Each row is a point. To make a cloud, some directions were put in groups of two or more. Within a group, all points are equally far from the middle, so they leave a hole (a ring in 2 directions, a hollow ball in 3). The other directions are filled evenly. Then the cloud was stretched, turned, moved and blurred a little. Count the holes, and give their numbers of directions, smallest first.

Cloud (13 x 2):
[[-12  41]
 [-16  41]
 [-27 -31]
 [ 11 -52]
 [ -5  41]
 [ 39 -47]
 [-22  40]
 [  8 -52]
 [ 51 -20]
 [ 47 -37]
 [-40  26]
 [-21  40]
 [-31  36]]
Holes: 1 (2)

Cloud, 21 rows:
[[ 10  45  -9]
 [-20  39  19]
 [ -1  43   6]
 [ -8  -6 -17]
 [-26 -21  -3]
 [-28  37   7]
 [ 17  32 -24]
 [-26  28 -34]
 [  5 -20  13]
 [-10 -26  -4]
 [ 36  45 -23]
 [ 20  41  -8]
 [-14  60 -15]
 [-22  14 -39]
 [-25   7  10]
 [ -3  58  -4]
 [  6  22  50]
 [ 17  -8  26]
 [-18  24  12]
 [  9 -17 -14]
 [ -6  14 -41]]
Holes: 0

Cloud:
[[  3 -48  31  27]
 [ -4 -36  32  43]
 [-33  10 -37 -37]
 [ -5 -27  31  47]
 [-46 -21 -13  28]
 [-20  37 -40  19]
 [-49 -30  23  -9]
 [  4  19   7  40]
 [-59  -1 -11  17]
 [ 22  16  -8  12]
 [-12  -5 -48  -4]
 [ -6 -18  12 -30]
 [-17   4  -5 -40]
 [-20  14 -11  45]
 [-45 -25 -24 -20]
 [ -4  11   4 -31]
 [ 21   5 -21  10]
 [ 11 -29  19 -10]
 [-55 -28 -11  -1]
 [ -5 -33  37  43]
 [-11 -24  14 -30]
 [ -2 -42  -5  26]
 [-11  20   0 -33]
 [-49  37 -20  -4]
 [ 17 -29  -2  10]
 [-60  -8  -9  15]
 [-36  -4 -37 -33]
 [ 20   4 -22  10]]
Holes: 2 (2, 2)

Cloud, 31 rows:
[[ 10 -27 -13 -43]
 [-22  20  47 -36]
 [ 20  18 -13  46]
 [ 12  23 -45  12]
 [  6  32  -8   6]
 [ 51 -45  13 -22]
 [-20 -10  -4 -32]
 [ -7   0  -8  52]
 [-31  15 -20  32]
 [-18  19  55  -9]
 [-30  -1  21  39]
 [ 43 -27  -8 -19]
 [-15 -10 -30  18]
 [-33  58  25   0]
 [ -5   6 -12  28]
 [-18 -10 -13 -39]
 [-50  23 -47   6]
 [  4   2 -32 -33]
 [ 60  -4   1 -24]
 [-24  25 -34  30]
 [-55 -15   9  22]
 [ -7  28  -6  45]
 [-20  19 -28   7]
 [-32  32  23  29]
 [ 38  40  -4 -40]
 [-18 -30  19  16]
 [ 17  23 -11 -17]
 [-20  31  25 -10]
 [ -6  37  18  52]
 [ 19   3  10  43]
 [-24   8 -49 -24]]
Holes: 0

Cloud (51 x 6):
[[  9  11  21  22 -17  26]
 [ -6   7  19  12 -11 -38]
 [-10  -7  37  48   0  17]
 [ -1 -57 -23  29  12  -5]
 [ 55 -15  17  14   7   8]
 [-10   9  40 -25 -10   0]
 [ 27  -3   4 -13   9 -52]
 [ -7 -34 -27 -35  28 -21]
 [  1  -5 -13 -31 -17  33]
 [ 45   8  -9  34  -4 -27]
 [ 17  -7  17 -40   1  11]
 [ -1 -36   2  31  10 -23]
 [ 37  -3  41   4  -1  15]
 [ 21 -30  22  14   9 -44]
 [  5  -6  -4 -17 -22  31]
 [  9 -28  16   2   5  42]
 [ 16   1  12  44  21   4]
 [ -8 -23 -35 -32  -8 -33]
 [-30 -19   6  21 -10  17]
 [ 11 -31 -12  -8  14 -30]
 [ 16  30  43  -5  -3   3]
 [-18 -13 -12  -8  17  50]
 [ 25 -30  33  11 -22   2]
 [ 21 -34  -3  -7   1 -33]
 [ 41 -33 -15  -6 -23   5]
 [ 17 -53 -33  -3 -17  27]
 [ -5   2 -30   0  16  34]
 [ -7 -11 -10 -41  -8  33]
 [ 16  17 -28 -30   2 -44]
 [  5  26  -3  31 -16  -7]
 [-26  11 -30  -6 -28  -7]
 [ -7 -40   1   3   2 -28]
 [  9  25  23  10  17  -7]
 [ 37 -15 -23  31  -4 -23]
 [ 48   7  19 -39  -4 -15]
 [ 45 -18   1  28  17   6]
 [  1 -60   9  21 -12  21]
 [ 20 -18  43 -29 -11 -22]
 [-26   9  15  -3  10  19]
 [ 22 -10 -24   1 -29  47]
 [-27  13 -37 -12   5  -7]
 [ 13 -43  13 -19  -7  -6]
 [  3  -5   0  10  24 -24]
 [ -3  21 -36  -4  -6  33]
 [  1 -49 -18   8 -26  13]
 [  2 -22  22  24 -14 -30]
 [ 32 -20   2   8 -17 -42]
 [  0   3  11  35  22   6]
 [ 14  -8  -4   9 -38  31]
 [ 18  10  14  -8  26   1]
 [-13 -11  28  28 -12 -10]]
Holes: 1 (3)

Cloud, 79 rows:
[[-27 -13  50 -16  21  19 -16  -5]
 [-37 -35 -30 -34  28   8   5  14]
 [ 21   8  28  -5 -23  -9   9 -48]
 [ 32  19 -15  28 -10 -30  14 -11]
 [ 18   2 -27  22  -9  27   7 -27]
 [  6   6  25  55  -7  18   6  -7]
 [ 23  23  33   8   4 -25   8  14]
 [ -5 -10  15  16  11 -43  32 -37]
 [ 16 -30   3  -5  46 -17  18   1]
 [  8  -9   6  11  -5 -51  -2 -27]
 [-19  -8   4  43   6 -26  39  -6]
 [ 19  -5  -5 -21  22  11 -31 -35]
 [-18  38  18  -5  -4  -4  24   3]
 [ 13   7  17   5  20 -37  34 -38]
 [ 24   8 -43  36   1  -2  -6 -16]
 [ 22  35  26  14 -19 -20 -31 -48]
 [-30 -16  21   3 -22 -42 -15  11]
 [ 30  19 -24  18   4  -3 -20  -7]
 [ 29  -5  14  42  -6  21  -3  -3]
 [-13  -2   5  -9 -10  -9   3 -51]
 [ 11   4  21  60 -12 -25  27   2]
 [-26  -8 -24  16   6 -18   2  18]
 [ -6  -4  22  -6   5 -46 -22  -5]
 [ 20  -7  22  44 -21 -24 -14 -45]
 [-15  -3 -13   4 -23   8   2 -35]
 [  9   7 -17  27  16  34  -1  -6]
 [-31 -13  37   9  16  27   0  -4]
 [-14  -2  48  22  11  21  -4  -9]
 [  6  -2  23  10 -14  21  29   2]
 [  6  19  22   1  26 -34  30 -27]
 [-24  -6 -18   1 -18   2  16 -29]
 [ -8 -19 -16  24  26  -3  16  30]
 [ 12 -10   3  14  45   1 -15 -28]
 [ 26  -4   4 -31  34  18 -35 -24]
 [-27  -6  18 -25  21   6  -7 -30]
 [ 12 -16  20 -11  -3  28  16  19]
 [ -9   7 -14 -23  23  43  -3   9]
 [-16  -1  -6  33  27 -34  25 -21]
 [-20   5  -5  32  28 -11 -12 -26]
 [ 30  -7  18  24 -20  -4 -31   5]
 [-37 -11 -31 -31  48 -10   2  12]
 [ -9  29  15   9  16  28 -28  22]
 [ 38 -29   0  15  34  15 -15 -10]
 [-18 -17  -4 -16  22 -38 -11  -6]
 [-17 -40 -22 -14   7  12  12  39]
 [  3 -14  29  46  -1  11  26 -47]
 [-22  -2  10 -36  -6 -26 -14   6]
 [  5  32   0  -7 -22  11  -3 -28]
 [  0 -17  31  -7 -39  13 -15  -2]
 [ 14   5  -3  -7  42 -30  37 -45]
 [ -4  30   4  -5   2 -13 -26  37]
 [ 36 -28  13  19  11   0 -19  25]
 [ 13   0  10 -22  22  10  20  22]
 [-23  24 -29 -12  23  -6  29 -16]
 [ 26  -3   7  -4  18   1 -34 -28]
 [-29   2  14  -2  35   7 -39  -2]
 [ 16  23 -25  -3  27  32 -25   2]
 [ 25   3 -10  -4  40 -11  32  -5]
 [-32  25  28  36   3 -26 -17  -8]
 [ 35   8  -6 -11  54  38 -13  -7]
 [-17   6  23  22   6  35 -13  18]
 [ 12   6 -22   2  35  -5  12  21]
 [  0  13  12 -19 -12 -21   6 -54]
 [-38 -59  -2  -8  36  11  26  22]
 [-46  16  21  13 -18 -24  27 -14]
 [  5 -24   3 -17  -9 -23  11 -25]
 [  6   7  28   9   8 -44 -22 -17]
 [ 17  14 -10  22  25 -19  33  -7]
 [  2   1  16  -2 -23 -36 -29  17]
 [-22  -9  19  13  16  -1 -30 -18]
 [ 16 -21   0   3   8 -40 -11 -12]
 [ 16  26  36 -15  -8  21   6   0]
 [ -6 -52  16  -8  39 -18   4  19]
 [ -6 -22  34  11  -6  -8  24 -46]
 [ 25  24   2 -22   6 -36 -25   0]
 [ 17   5  36  40  -2   5  13 -49]
 [-38  -6  24  44 -30  -5 -24 -11]
 [ 18  29  43  -2   1 -12  27 -51]
 [ 14  10  31  26 -10  27 -20  20]]
Holes: 2 (2, 3)

Cloud, 89 rows:
[[  3 -10  -1   0 -12  14  16 -28]
 [ 22  -9  28  23  10 -23 -21 -17]
 [ -8  15  -9  24  -2 -13   7 -14]
 [ 14  11  14  -1  22 -13  -2   8]
 [-10  32  29   1   0   6 -17   3]
 [ -7 -18 -26  -1 -11  17  21  13]
 [ -5  -1 -15   7  15  17 -40 -10]
 [ 20 -10  45   8 -23  -7 -20  12]
 [ 30   9  24  26 -31  -1 -10 -25]
 [  0  11  29  -5 -31  44  -1   2]
 [ 14   2   6 -24  -1 -10 -19  17]
 [-19  -4  22 -19 -33   0  -6 -17]
 [-15  25 -38  -3  -5  12   3 -37]
 [ -5  -6  17   6  -2 -24 -37 -18]
 [ -3  22 -21  18   7   7  -2 -31]
 [-10 -17  -4  -2  -7  -3 -31 -25]
 [ -4   2 -27 -23 -16  21 -20 -28]
 [  9 -13  37   3   8  22  11 -23]
 [-11  24 -12   7   3 -22   0 -27]
 [  9   0  12 -23   0  40 -12   8]
 [ -3  16  30  17  -6  46  10  -9]
 [ 18   6  23  -8  14  14 -35   0]
 [ 38   1  29 -16 -17 -23   2  13]
 [ 12   9   5   3  34 -11 -13 -16]
 [ 32 -12  31 -29 -28 -16   2   5]
 [-14 -26   7  -3 -16  20 -38 -18]
 [ -2  35  -1  -7 -10  58 -28  -1]
 [  7  -4 -29   5  -4  10 -23  14]
 [ -7  12  -9 -18 -14  -3 -12 -32]
 [ -1  -7  34  11  18   3   5  13]
 [-26 -14 -19 -28 -12  17   0  13]
 [  1  48 -22  -9   6  34  14 -24]
 [ 23  15  46  15  -3  -5   9   0]
 [-16  15 -17   3  -3  20 -33 -25]
 [ 19  18  38  30  12  23  -5 -20]
 [  3  18 -11 -15  11  16  33  -1]
 [ 22  18 -14  -9  -6 -18   5 -27]
 [  0 -14   3  23  -5 -16  12  -9]
 [  1  28  45   3   0  -4  -6   2]
 [ 10 -15  45  30  13  -6 -22 -29]
 [  0  -7  48  17 -18  18 -29  -9]
 [ -9  20   7 -27 -16  12  -2 -28]
 [ 20  17 -17 -24  -9  43   2 -14]
 [ -5  15  17  16  28  -8  22  12]
 [ 17  15   9 -41 -51   2 -11  -3]
 [ -4 -10  12   2   7 -45 -33   1]
 [ 10 -23  37   9 -13  -7 -39 -36]
 [ -2 -13 -15   9  -1 -10 -24  14]
 [ 10 -24  25  -9   9 -26 -35 -33]
 [-31   8  10  11   7   6 -34 -24]
 [ 12  23   4 -10 -23 -13 -16 -30]
 [-26   9 -36 -22  -4 -17 -28  -1]
 [-12  18  -5 -16   8   9 -31  12]
 [ -6  12  -5 -13 -28  11 -42 -29]
 [ -2  20  15 -16   6   4 -32  -2]
 [ 16   1   8  17  25  19 -18   0]
 [ 17 -19  11 -19   3  25  -6  15]
 [ 21  -2  48 -11  12  -4 -35   8]
 [ 12   2 -12  -6 -27  36  27 -22]
 [ -2 -11  -9  24  12  23 -11  -2]
 [ 28 -16  47  23   7  26  12 -23]
 [-23  22  27  24 -12  11  -3 -16]
 [ 12 -25 -17 -10 -14  32   6 -11]
 [-11 -13   1 -31 -21 -39  -7  -9]
 [ 16  -5  -8   6 -15 -22 -21 -21]
 [ -2  -4 -18 -10   7  16 -53  -9]
 [-18  12 -49 -37 -35   7  14  -2]
 [-12   8   6 -39  -6 -51  -1  13]
 [  9  -7 -25 -27 -29  25   8  -9]
 [ 25   8   9   9 -41  27  -3   7]
 [ 10 -16   1 -25  17   1  -8 -15]
 [ -6  -9 -25  -5 -27  28 -28 -29]
 [-29  14  -7  13 -23  21  -8   1]
 [ -1  10 -16  -6 -16  -6 -33  -5]
 [ 36  25  24  -4   4  12  -5 -37]
 [ 21  19  20 -18 -25 -10 -30 -10]
 [ -2  17 -19 -30  -7  11  12  -7]
 [ 12 -18  10  13  -5  41  -6 -38]
 [-16 -22   9 -28 -23 -19  -7   2]
 [ -5  -5 -11 -12  14  19 -15 -36]
 [-16  20  30  20  13 -14 -11 -46]
 [ 12   3  -8 -17  -4  13  29 -14]
 [-17 -20   2  -9 -12   0   5  24]
 [ -8 -21  11  19   5 -13 -13 -10]
 [-19 -14   4  14   5   6   6 -17]
 [ 12   6 -15   3 -12  34  30 -43]
 [ 20   5 -10 -37 -60  11 -15 -20]
 [ 13  32  17 -22 -21  -2 -10 -13]
 [ 10  -9  36   5 -25  19   4 -30]]
Holes: 1 (3)
